Each row is a point. Each copy is the shape, with its points in the same order, turned, moved and blurred by noise. Some copies are also mirrored. Which?

Shape:
[[-0.12 -0.01 -0.39]
 [-0.43  0.09 -0.13]
 [ 0.36 -0.08  0.52]
 [ 0.24 -0.30  0.50]
 [-0.49 -0.18 -0.31]
 [ 0.21  0.30 -0.27]
 [-0.36  0.04 -0.19]
 [ 0.18  0.17  0.11]]
Copy 1 (8 x 3):
[[-0.28 -0.15 -0.03]
 [-0.20 -0.38 -0.36]
 [ 0.72  0.04 -0.09]
 [ 0.74 -0.19 -0.02]
 [-0.30 -0.56 -0.16]
 [-0.15  0.27 -0.10]
 [-0.20 -0.34 -0.28]
 [ 0.21  0.12 -0.20]]
Copy 1 is: mirrored
Copy 2:
[[ 0.21  0.06 -0.28]
 [-0.07  0.34 -0.21]
 [-0.07 -0.31  0.62]
 [-0.19 -0.41  0.42]
 [-0.16  0.21 -0.49]
 [ 0.51  0.10 -0.01]
 [-0.03  0.27 -0.27]
 [ 0.22  0.03  0.33]]
Copy 2 is: only turned

Shape, 9 rows:
[[ 0.40  0.32 -0.34  0.38]
 [-0.39  0.36 -0.21 -0.17]
 [ 0.20  0.33  0.47  0.18]
 [ 0.14  0.30 -0.53 -0.22]
 [ 0.21 -0.20  0.12 -0.09]
 [ 0.05 -0.04  0.19 -0.30]
 [-0.38 -0.11 -0.26  0.17]
 [-0.10 -0.18  0.60 -0.52]
 [-0.36 -0.06 -0.05  0.11]]
Copy 1 (9 x 4):
[[ 0.18  0.23 -0.02  0.48]
 [ 0.04  0.47 -0.13 -0.44]
 [-0.38  0.30  0.53  0.13]
 [ 0.01  0.33 -0.48  0.02]
 [-0.32 -0.22  0.09  0.01]
 [-0.45 -0.03  0.03 -0.22]
 [ 0.34 -0.03  0.03 -0.37]
 [-0.78 -0.10  0.25 -0.52]
 [ 0.16  0.04  0.18 -0.37]]
Copy 1 is: mirrored
Copy 2, 9 rows:
[[ 0.54  0.00  0.01  0.28]
 [-0.13  0.31 -0.49 -0.16]
 [-0.10  0.23  0.42 -0.11]
 [ 0.40 -0.07 -0.48 -0.13]
 [-0.13 -0.34  0.04 -0.02]
 [-0.25 -0.19 -0.04 -0.27]
 [-0.26  0.01 -0.46  0.35]
 [-0.68 -0.21  0.08 -0.51]
 [-0.31  0.08 -0.31  0.19]]
Copy 2 is: only turned
Copy 3, 9 rows:
[[ 0.11  0.47 -0.12  0.59]
 [-0.41  0.27 -0.06 -0.28]
 [ 0.25  0.46  0.58  0.02]
 [-0.03  0.24 -0.49  0.02]
 [ 0.30 -0.16  0.20  0.01]
 [ 0.20 -0.02  0.18 -0.26]
 [-0.44 -0.12  0.10  0.14]
 [ 0.32 -0.18  0.47 -0.63]
 [-0.35 -0.07  0.22  0.00]]
Copy 3 is: only turned
Copy 4:
[[-0.24  0.36 -0.36 -0.39]
 [-0.05  0.35  0.15  0.43]
 [-0.20  0.23  0.51 -0.45]
 [ 0.21  0.47 -0.30  0.10]
 [ 0.22 -0.15  0.14 -0.26]
 [ 0.33  0.01  0.34 -0.08]
 [-0.21 -0.17 -0.06  0.30]
 [ 0.47 -0.17  0.80 -0.02]
 [-0.17 -0.14  0.15  0.23]]
Copy 4 is: mirrored

Shape, 8 rows:
[[ 0.01 -0.15 -0.13 -0.29]
 [ 0.02  0.74 -0.29  0.23]
 [ 0.17 -0.22  0.00 -0.34]
 [ 0.25 -0.01 -0.20 -0.38]
 [ 0.41  0.22 -0.11  0.03]
 [-0.24 -0.24  0.37 -0.01]
 [-0.16  0.46 -0.33  0.60]
 [ 0.10 -0.06  0.11 -0.49]]
Copy 1, 8 rows:
[[-0.22 -0.14 -0.12 -0.44]
 [ 0.62  0.28 -0.40 -0.01]
 [-0.43 -0.04 -0.13 -0.32]
 [-0.26 -0.04 -0.41 -0.40]
 [-0.04  0.14 -0.50  0.04]
 [-0.17 -0.10  0.43 -0.09]
 [ 0.72 -0.14 -0.19  0.13]
 [-0.39  0.20 -0.13 -0.41]]
Copy 1 is: mirrored
Copy 2, 8 rows:
[[-0.19  0.21 -0.27 -0.15]
 [-0.23  0.38  0.34  0.69]
 [-0.04  0.20 -0.19 -0.29]
 [-0.05  0.46 -0.07 -0.13]
 [ 0.19  0.35  0.20  0.13]
 [-0.12 -0.39 -0.11 -0.16]
 [-0.07  0.09  0.08  0.88]
 [-0.18  0.24 -0.04 -0.37]]
Copy 2 is: only turned
Copy 3, 8 rows:
[[ 0.02 -0.04 -0.10 -0.15]
 [-0.12  0.91 -0.02  0.25]
 [ 0.23 -0.11 -0.10 -0.17]
 [ 0.19  0.18 -0.20 -0.32]
 [ 0.33  0.44 -0.18  0.09]
 [ 0.05 -0.31  0.33  0.26]
 [-0.36  0.69 -0.10  0.65]
 [ 0.26 -0.01  0.12 -0.32]]
Copy 3 is: only turned
Copy 4, 8 rows:
[[-0.22  0.00 -0.15 -0.14]
 [ 0.57  0.66 -0.12  0.06]
 [-0.22 -0.16  0.00 -0.20]
 [-0.07  0.05 -0.06 -0.39]
 [ 0.39  0.00 -0.01 -0.18]
 [-0.31 -0.10  0.10  0.41]
 [ 0.58  0.48 -0.41  0.41]
 [-0.28  0.07  0.19 -0.23]]
Copy 4 is: only turned

Shape (10 x 6):
[[ 0.31  0.09 -0.33  0.13  0.27 -0.04]
 [-0.39 -0.25  0.16 -0.05 -0.27 -0.22]
 [-0.39 -0.50 -0.15 -0.04  0.33 -0.41]
 [-0.28 -0.04 -0.63  0.12 -0.09 -0.03]
 [ 0.01 -0.11 -0.23  0.10 -0.19  0.19]
 [-0.18 -0.54 -0.74 -0.32  0.09 -0.16]
 [-0.09  0.20  0.49 -0.04 -0.22  0.14]
 [ 0.10 -0.42  0.12  0.03  0.09 -0.05]
 [ 0.13 -0.16  0.43 -0.44  0.43 -0.07]
 [ 0.19  0.25  0.17 -0.14  0.13 -0.68]]
Copy 1, 10 rows:
[[ 0.23 -0.32 -0.02  0.04 -0.07  0.50]
 [-0.41 -0.09 -0.41 -0.12  0.30 -0.15]
 [-0.02 -0.36 -0.34 -0.46  0.64  0.15]
 [-0.22 -0.36 -0.62  0.08  0.01  0.51]
 [-0.07 -0.10 -0.35  0.34  0.08  0.25]
 [ 0.25 -0.24 -0.85 -0.16  0.44  0.48]
 [-0.45  0.20  0.19  0.16 -0.04 -0.03]
 [ 0.05 -0.09 -0.09  0.16  0.39  0.04]
 [ 0.23  0.33  0.24 -0.39  0.35  0.11]
 [ 0.16 -0.31  0.14 -0.48 -0.20 -0.13]]
Copy 1 is: mirrored
Copy 2 (10 x 6):
[[ 0.40 -0.10  0.07  0.36  0.28 -0.01]
 [-0.28 -0.12  0.13 -0.22 -0.32 -0.18]
 [-0.35 -0.26  0.00  0.27 -0.03 -0.63]
 [-0.02  0.18 -0.27  0.40 -0.17  0.02]
 [ 0.08 -0.17 -0.09  0.10 -0.09  0.27]
 [ 0.04 -0.32 -0.53  0.49 -0.31 -0.40]
 [ 0.03 -0.08  0.26 -0.58  0.07  0.18]
 [-0.04 -0.54  0.16  0.05  0.05 -0.11]
 [ 0.19 -0.54  0.09 -0.39  0.40 -0.45]
 [ 0.46  0.05  0.52 -0.13  0.02 -0.54]]
Copy 2 is: only turned
Copy 3 (10 x 6):
[[-0.13  0.13 -0.41 -0.13  0.23 -0.24]
 [-0.11 -0.19  0.59  0.07 -0.07 -0.37]
 [-0.43 -0.07  0.35 -0.09  0.41 -0.62]
 [-0.37 -0.39 -0.21  0.05 -0.11 -0.53]
 [ 0.04 -0.32 -0.14  0.03  0.00 -0.21]
 [-0.48 -0.41 -0.06 -0.47  0.17 -0.80]
 [ 0.05  0.02  0.30  0.18 -0.13  0.29]
 [ 0.08 -0.03  0.22 -0.15  0.40 -0.28]
 [-0.17  0.23  0.42 -0.43  0.55  0.17]
 [-0.27  0.77  0.27 -0.23 -0.09 -0.24]]
Copy 3 is: only turned
Copy 4 (10 x 6):
[[ 0.33  0.22 -0.21  0.33 -0.06  0.10]
 [-0.35 -0.26 -0.10 -0.15 -0.02 -0.39]
 [-0.17 -0.34 -0.64  0.41 -0.02 -0.37]
 [-0.29  0.29 -0.33  0.14 -0.39 -0.01]
 [ 0.06  0.08 -0.12 -0.12 -0.32  0.02]
 [-0.05  0.16 -0.92  0.08 -0.34 -0.32]
 [-0.07 -0.20  0.26 -0.36  0.31  0.08]
 [ 0.27 -0.31 -0.23  0.01 -0.09 -0.25]
 [ 0.35 -0.38 -0.40 -0.02  0.58 -0.03]
 [ 0.06  0.17  0.00  0.32  0.62 -0.41]]
Copy 4 is: only turned

Shape:
[[ 0.19  0.36 -0.08 -0.55 -0.06 -0.17 -0.23  0.00]
 [ 0.20  0.43 -0.01 -0.31 -0.34  0.23 -0.07 -0.16]
 [ 0.29 -0.06 -0.36 -0.03 -0.03  0.45 -0.44  0.30]
 [ 0.16  0.07  0.16 -0.55 -0.20 -0.04 -0.40 -0.41]
 [ 0.16 -0.08 -0.39 -0.17  0.00  0.36 -0.29  0.09]
 [ 0.25 -0.46  0.06  0.40  0.20 -0.51 -0.07  0.39]
 [ 0.30  0.31 -0.25 -0.25 -0.26  0.28 -0.04 -0.18]
 [-0.57  0.25  0.37  0.09  0.35 -0.13 -0.25  0.02]
 [-0.22  0.59  0.34 -0.05  0.73  0.31 -0.28 -0.13]
 [-0.03 -0.28  0.00  0.01  0.01  0.04 -0.08  0.62]
 [ 0.37 -0.42 -0.09 -0.05  0.09 -0.27  0.21  0.44]
 [-0.51  0.08  0.63 -0.07  0.44  0.46 -0.27  0.01]
 [-0.06 -0.14 -0.32 -0.21 -0.01  0.15  0.10  0.04]]
Copy 1, 13 rows:
[[ 0.00  0.50 -0.19 -0.43 -0.23 -0.17 -0.14  0.28]
 [ 0.02  0.35 -0.25 -0.32 -0.11  0.28  0.02 -0.07]
 [ 0.37  0.02 -0.44  0.21 -0.19  0.14 -0.36  0.39]
 [-0.03  0.32 -0.06 -0.75 -0.33  0.04 -0.39 -0.03]
 [ 0.12 -0.02 -0.42  0.00 -0.13  0.17 -0.33  0.32]
 [ 0.36 -0.09  0.01  0.35  0.07 -0.89 -0.40 -0.04]
 [ 0.11  0.23 -0.46 -0.22 -0.11  0.22 -0.02 -0.02]
 [-0.36  0.32  0.54 -0.03  0.27 -0.22 -0.51  0.22]
 [-0.21  0.44  0.27 -0.26  0.77  0.17 -0.44  0.51]
 [ 0.35 -0.13  0.15  0.30 -0.23 -0.25 -0.20  0.30]
 [ 0.41 -0.20 -0.15  0.08 -0.06 -0.73  0.02  0.12]
 [ 0.00  0.00  0.66 -0.20  0.45  0.23 -0.58  0.39]
 [-0.05 -0.23 -0.16  0.01 -0.08 -0.12 -0.07  0.18]]
Copy 1 is: only turned
Copy 2, 13 rows:
[[ 0.25  0.43 -0.26 -0.37 -0.11 -0.10 -0.36 -0.22]
 [ 0.18  0.59 -0.17 -0.29 -0.25  0.20  0.06 -0.16]
 [ 0.22  0.34 -0.24  0.17  0.01  0.38 -0.29  0.49]
 [ 0.13  0.56  0.08 -0.65  0.14  0.11 -0.25 -0.13]
 [ 0.23  0.29 -0.30  0.01  0.13  0.24 -0.13  0.40]
 [ 0.04 -0.30  0.45  0.35  0.04 -0.33 -0.38  0.22]
 [ 0.36  0.57 -0.22 -0.23 -0.19  0.15  0.12  0.06]
 [-0.77  0.20 -0.14  0.02  0.19 -0.20 -0.19 -0.30]
 [-0.49  0.82 -0.40  0.31  0.42 -0.14 -0.13 -0.40]
 [ 0.01 -0.28 -0.09  0.29  0.00  0.24 -0.33  0.05]
 [ 0.45 -0.35  0.20  0.28  0.06 -0.11 -0.24  0.02]
 [-0.68  0.40 -0.14  0.16  0.55  0.37 -0.08 -0.40]
 [ 0.20 -0.01 -0.28 -0.08  0.15  0.08  0.14  0.13]]
Copy 2 is: mirrored

Shape, 13 rows:
[[ 0.51 -0.39  0.15 -0.20  0.17 -0.21  0.24  0.00]
 [ 0.42  0.20 -0.29 -0.20 -0.09 -0.55  0.33  0.03]
 [ 0.32 -0.25 -0.11 -0.21 -0.30 -0.16  0.03 -0.46]
 [ 0.47 -0.49 -0.22  0.09  0.21 -0.18  0.10  0.11]
 [-0.11 -0.01 -0.08  0.80 -0.28  0.31 -0.35 -0.32]
 [-0.03 -0.44 -0.20 -0.57 -0.32 -0.08  0.09 -0.49]
 [-0.16  0.24  0.11  0.50 -0.15  0.28  0.29 -0.12]
 [ 0.49 -0.31  0.14 -0.09  0.54 -0.49  0.18 -0.04]
 [-0.51 -0.11 -0.05  0.36  0.02 -0.16 -0.03  0.16]
 [ 0.09 -0.24  0.29  0.51 -0.33  0.05  0.27  0.24]
 [ 0.51  0.21 -0.13 -0.09  0.25 -0.01  0.12  0.38]
 [-0.21 -0.24 -0.31 -0.15  0.15 -0.43  0.25 -0.12]
 [-0.12  0.13  0.35  0.54 -0.35  0.13 -0.27  0.08]]
Copy 1 (13 x 8):
[[ 0.66 -0.46  0.02 -0.19  0.12 -0.06  0.05  0.33]
 [ 0.63  0.14 -0.39 -0.03  0.26 -0.45  0.24  0.22]
 [ 0.66 -0.15 -0.19 -0.21 -0.35 -0.16  0.08 -0.15]
 [ 0.54 -0.41 -0.36  0.03  0.07  0.15 -0.07  0.42]
 [-0.14 -0.02 -0.37  0.10 -0.17  0.53 -0.24 -0.63]
 [ 0.49 -0.24 -0.06 -0.23 -0.74 -0.37  0.23  0.04]
 [-0.23 -0.03 -0.16 -0.08  0.20  0.25  0.29 -0.39]
 [ 0.57 -0.60 -0.14 -0.16  0.37 -0.29 -0.23  0.37]
 [-0.32 -0.14 -0.15  0.44 -0.06 -0.05 -0.07 -0.02]
 [ 0.17 -0.22  0.10  0.34  0.21  0.43  0.27 -0.15]
 [ 0.32  0.14 -0.20 -0.26  0.43  0.06  0.00  0.51]
 [ 0.12 -0.32 -0.35  0.13 -0.16 -0.51  0.10  0.24]
 [-0.05  0.15  0.16  0.21  0.10  0.37 -0.16 -0.43]]
Copy 1 is: only turned
Copy 2 (13 x 8):
[[ 0.43 -0.05  0.15  0.52  0.12  0.29  0.34 -0.08]
 [ 0.08  0.12 -0.10  0.10  0.44 -0.22  0.73 -0.02]
 [ 0.08 -0.26  0.15  0.15 -0.09 -0.26  0.28 -0.38]
 [ 0.45  0.12 -0.27  0.40 -0.06  0.12  0.19 -0.05]
 [-0.50 -0.13 -0.28  0.16 -0.52 -0.31 -0.50  0.14]
 [ 0.34 -0.54  0.17 -0.18  0.08 -0.20  0.21 -0.51]
 [-0.51 -0.18 -0.03 -0.04 -0.07  0.08 -0.10  0.46]
 [ 0.29  0.07 -0.14  0.76  0.36  0.33  0.33 -0.21]
 [-0.07 -0.20 -0.25  0.03  0.33 -0.10 -0.43  0.32]
 [-0.02 -0.19  0.16  0.40 -0.16 -0.03 -0.10  0.69]
 [ 0.06  0.57  0.05  0.03  0.22  0.25  0.27  0.16]
 [ 0.30 -0.41 -0.31  0.00  0.52 -0.01  0.10 -0.13]
 [-0.40  0.00  0.19  0.20 -0.04 -0.28 -0.46  0.40]]
Copy 2 is: only turned
Copy 3, 13 rows:
[[ 0.23 -0.13  0.10 -0.37  0.17 -0.51 -0.04  0.14]
 [-0.01  0.13 -0.37 -0.44 -0.34 -0.50  0.03 -0.15]
 [ 0.23 -0.26  0.02 -0.04  0.01 -0.51 -0.12 -0.54]
 [ 0.35 -0.19 -0.28 -0.17  0.15 -0.51 -0.14  0.32]
 [ 0.49 -0.29 -0.47  0.57  0.37  0.40  0.21 -0.51]
 [ 0.19 -0.35  0.19 -0.18 -0.15 -0.54 -0.60 -0.57]
 [-0.04 -0.16 -0.45 -0.10  0.21  0.50  0.12 -0.43]
 [-0.13 -0.13 -0.03 -0.17  0.14 -0.66  0.11  0.42]
 [-0.10 -0.52 -0.36  0.18 -0.23  0.33 -0.01  0.07]
 [ 0.37 -0.51 -0.24 -0.39  0.00  0.28  0.32 -0.01]
 [ 0.20  0.46 -0.26 -0.37  0.00 -0.07 -0.08  0.25]
 [-0.21 -0.45 -0.31  0.00 -0.26 -0.37 -0.33 -0.05]
 [ 0.31 -0.20 -0.11  0.16 -0.14  0.50  0.35 -0.26]]
Copy 3 is: only turned

Shape:
[[-0.32 -0.04 -0.05  0.69 -0.11 -0.29 -0.32 -0.13 -0.51]
 [ 0.25  0.04 -0.29  0.02  0.01 -0.31 -0.29 -0.33 -0.18]
 [-0.01  0.41 -0.43  0.11  0.01  0.13  0.39 -0.29 -0.16]
 [-0.32 -0.10 -0.33  0.03 -0.08  0.33 -0.08 -0.20  0.69]
 [-0.22  0.34 -0.11 -0.10  0.41 -0.31  0.17  0.05 -0.31]
 [ 0.01  0.26 -0.28  0.03  0.34  0.51 -0.16  0.66 -0.34]
 [ 0.00 -0.30 -0.20  0.05  0.32  0.04 -0.04 -0.19 -0.34]
 [-0.20 -0.24  0.26 -0.09 -0.14 -0.27 -0.10 -0.03  0.10]
 [-0.08  0.11 -0.42 -0.05 -0.12 -0.33  0.24  0.17  0.23]
 [-0.07 -0.17 -0.38 -0.03  0.14  0.00 -0.26 -0.39  0.76]
 [-0.13  0.07  0.93 -0.07  0.04 -0.31 -0.07 -0.07  0.19]
 [-0.09 -0.10  0.77  0.72 -0.02 -0.32 -0.02  0.39  0.08]]
Copy 1 (12 x 9):
[[-0.05 -0.49 -0.20  0.54  0.14 -0.18  0.01  0.21 -0.34]
 [ 0.30  0.13 -0.51  0.15 -0.16 -0.02 -0.20  0.00 -0.28]
 [ 0.24  0.16 -0.37  0.07  0.27  0.23  0.51 -0.45 -0.13]
 [-0.65  0.51 -0.24  0.13  0.06  0.44 -0.07 -0.30  0.06]
 [ 0.07 -0.02 -0.42 -0.38  0.27 -0.24  0.38 -0.07 -0.30]
 [-0.01 -0.16 -0.05 -0.60  0.11  0.53  0.42  0.46 -0.03]
 [ 0.17 -0.23 -0.39 -0.20  0.21  0.16 -0.22 -0.15 -0.06]
 [-0.21  0.10  0.08 -0.07 -0.20 -0.31 -0.22 -0.20 -0.07]
 [-0.23  0.15 -0.45 -0.06 -0.32 -0.07  0.40 -0.31 -0.16]
 [-0.44  0.62 -0.55  0.16 -0.04  0.20 -0.34 -0.24  0.17]
 [-0.05  0.31  0.40 -0.11  0.17 -0.77 -0.22 -0.03  0.21]
 [-0.25 -0.31  0.34  0.20 -0.02 -0.65  0.12  0.26  0.51]]
Copy 1 is: only turned
Copy 2:
[[-0.01  0.25 -0.38  0.63 -0.14 -0.56  0.35 -0.51 -0.06]
 [ 0.57  0.00 -0.36 -0.06 -0.03 -0.26  0.32 -0.33 -0.01]
 [ 0.35  0.25 -0.03  0.14 -0.08  0.35  0.72 -0.10 -0.08]
 [-0.01  0.02 -0.02 -0.06 -0.07  0.60 -0.20 -0.41  0.30]
 [ 0.13  0.40 -0.19 -0.04  0.31 -0.07  0.47 -0.05 -0.51]
 [ 0.22  0.61 -0.66  0.41  0.06  0.27  0.00  0.51 -0.17]
 [ 0.21  0.01 -0.44  0.12 -0.27  0.00  0.16 -0.19 -0.45]
 [-0.14 -0.10  0.04 -0.09  0.05 -0.35 -0.07 -0.15 -0.07]
 [-0.06  0.27 -0.19 -0.36  0.10  0.09  0.45 -0.06  0.23]
 [ 0.21 -0.20 -0.22 -0.29  0.11  0.45 -0.15 -0.63  0.20]
 [-0.10 -0.33  0.33  0.15  0.55 -0.45 -0.15  0.03 -0.26]
 [-0.58 -0.34 -0.21  0.60  0.48 -0.54  0.10  0.07  0.04]]
Copy 2 is: only turned

Shape, 17 rows:
[[-0.11  0.29 -0.15  0.21  0.16  0.21 -0.08  0.45  0.66  0.24 -0.13]
 [ 0.52 -0.32 -0.06 -0.25  0.38  0.04  0.36 -0.15 -0.03  0.27  0.35]
 [ 0.36  0.22  0.42 -0.20 -0.13 -0.04  0.32 -0.47 -0.20  0.03  0.05]
 [ 0.46 -0.26 -0.27 -0.13  0.47  0.37 -0.27 -0.06  0.08  0.59  0.43]
 [-0.65  0.32 -0.15 -0.33  0.13  0.27 -0.26  0.52 -0.01  0.10 -0.09]
 [-0.64  0.37 -0.15  0.30 -0.21  0.16 -0.08  0.25  0.09  0.37  0.12]
 [-0.29  0.19 -0.31  0.33 -0.09  0.60 -0.16  0.44 -0.05  0.03 -0.17]
 [-0.16  0.26 -0.24  0.08  0.22  0.31 -0.10  0.35  0.05  0.19 -0.28]
 [-0.38  0.07 -0.15 -0.02 -0.04  0.21 -0.30  0.34  0.08  0.39 -0.75]
 [-0.50  0.44 -0.04  0.11  0.01  0.28 -0.49  0.22 -0.06  0.58 -0.38]
 [ 0.13 -0.03  0.79  0.20  0.21  0.09  0.06 -0.37 -0.15 -0.38  0.19]
 [ 0.38 -0.30 -0.06  0.03  0.38  0.10  0.40 -0.04 -0.16  0.30  0.13]
 [ 0.33 -0.37 -0.30 -0.14  0.05  0.07  0.01 -0.53  0.07  0.00  0.11]
 [ 0.51  0.21  0.12  0.12  0.27 -0.33  0.04 -0.31 -0.63  0.07 -0.07]
 [-0.76  0.27 -0.25  0.24  0.37  0.11 -0.15  0.07  0.11  0.25 -0.43]
 [ 0.04 -0.15  0.39  0.17 -0.11 -0.43 -0.14  0.09 -0.32  0.00  0.06]
 [ 0.19  0.32  0.25  0.05  0.07 -0.33 -0.08 -0.29 -0.07 -0.52  0.06]]
Copy 1 (17 x 11):
[[ 0.12 -0.11  0.08  0.20  0.72  0.61  0.37 -0.02  0.33 -0.14 -0.25]
 [ 0.41  0.27 -0.03 -0.02  0.27 -0.21  0.27  0.35 -0.49  0.38 -0.41]
 [ 0.03  0.44 -0.35 -0.06 -0.27 -0.33  0.16  0.42 -0.13 -0.09 -0.11]
 [ 0.35  0.36 -0.17  0.31  0.45  0.40  0.28 -0.07 -0.56  0.66 -0.35]
 [ 0.09  0.11 -0.13 -0.41  0.59  0.81  0.17  0.13  0.53  0.35  0.27]
 [-0.01 -0.13 -0.31  0.07  0.40  0.36  0.21 -0.19  0.70  0.32  0.15]
 [-0.09 -0.27  0.01  0.10  0.19  0.78 -0.05  0.05  0.63  0.42 -0.13]
 [-0.11 -0.06  0.05 -0.01  0.54  0.54  0.06  0.21  0.31  0.23 -0.18]
 [-0.67 -0.12  0.02 -0.11  0.51  0.78  0.27  0.09  0.25  0.11  0.12]
 [-0.50  0.22 -0.24  0.18  0.43  0.71  0.11 -0.09  0.50  0.23  0.23]
 [ 0.30  0.56  0.35  0.11 -0.43 -0.08 -0.01  0.21  0.03 -0.09  0.23]
 [ 0.18  0.11  0.16  0.06  0.29 -0.14  0.25  0.40 -0.29  0.51 -0.36]
 [ 0.13  0.13 -0.11 -0.22 -0.09 -0.01  0.07 -0.21 -0.54  0.24 -0.42]
 [-0.12  0.32 -0.13  0.12  0.10 -0.27 -0.53  0.43 -0.31  0.06  0.00]
 [-0.42  0.16  0.23 -0.24  0.75  0.42 -0.01 -0.30  0.58  0.25  0.08]
 [ 0.04 -0.01 -0.06  0.12  0.05 -0.10 -0.12  0.27 -0.17  0.05  0.65]
 [ 0.33  0.28 -0.04 -0.04 -0.09 -0.10 -0.37  0.14  0.05 -0.49  0.10]]
Copy 1 is: mirrored
Copy 2:
[[ 0.17 -0.15 -0.52  0.12 -0.14  0.46 -0.25 -0.29  0.24 -0.01 -0.37]
 [ 0.71 -0.11  0.30  0.33  0.11 -0.35  0.10 -0.03  0.19  0.42 -0.09]
 [ 0.41  0.35  0.33 -0.25 -0.39 -0.42  0.06 -0.03 -0.17  0.23  0.01]
 [ 0.46 -0.50 -0.06  0.43  0.25 -0.43 -0.22 -0.15 -0.02  0.60 -0.37]
 [-0.33  0.19 -0.63 -0.12  0.45  0.21 -0.11 -0.14  0.09  0.04 -0.06]
 [-0.16 -0.30 -0.71 -0.29 -0.11  0.23  0.12 -0.16 -0.09  0.05  0.05]
 [-0.16 -0.14 -0.46  0.21  0.12  0.51 -0.16 -0.10 -0.44 -0.05  0.00]
 [-0.02  0.08 -0.44  0.30  0.10  0.19 -0.04 -0.09 -0.07  0.01 -0.35]
 [-0.33  0.13 -0.28  0.01  0.20  0.41  0.22 -0.25 -0.11 -0.08 -0.77]
 [-0.54  0.05 -0.64 -0.11  0.00  0.12  0.04 -0.26 -0.14  0.18 -0.54]
 [-0.08  0.13  0.57  0.00 -0.45 -0.38 -0.36 -0.26  0.07  0.07  0.40]
 [ 0.44 -0.13  0.33  0.45  0.02 -0.19  0.23 -0.05  0.09  0.36 -0.01]
 [ 0.54 -0.27  0.38  0.09  0.18 -0.45 -0.04 -0.20 -0.23 -0.10 -0.22]
 [ 0.11  0.19  0.26  0.37 -0.40 -0.68  0.25  0.37 -0.12  0.09 -0.14]
 [-0.36  0.02 -0.61  0.20  0.03  0.12  0.25 -0.53  0.07 -0.20 -0.21]
 [-0.25 -0.14  0.34 -0.23 -0.19 -0.24  0.10  0.33  0.15  0.02 -0.02]
 [ 0.10  0.21  0.14 -0.10 -0.38 -0.49 -0.33  0.19  0.10 -0.44  0.15]]
Copy 2 is: only turned
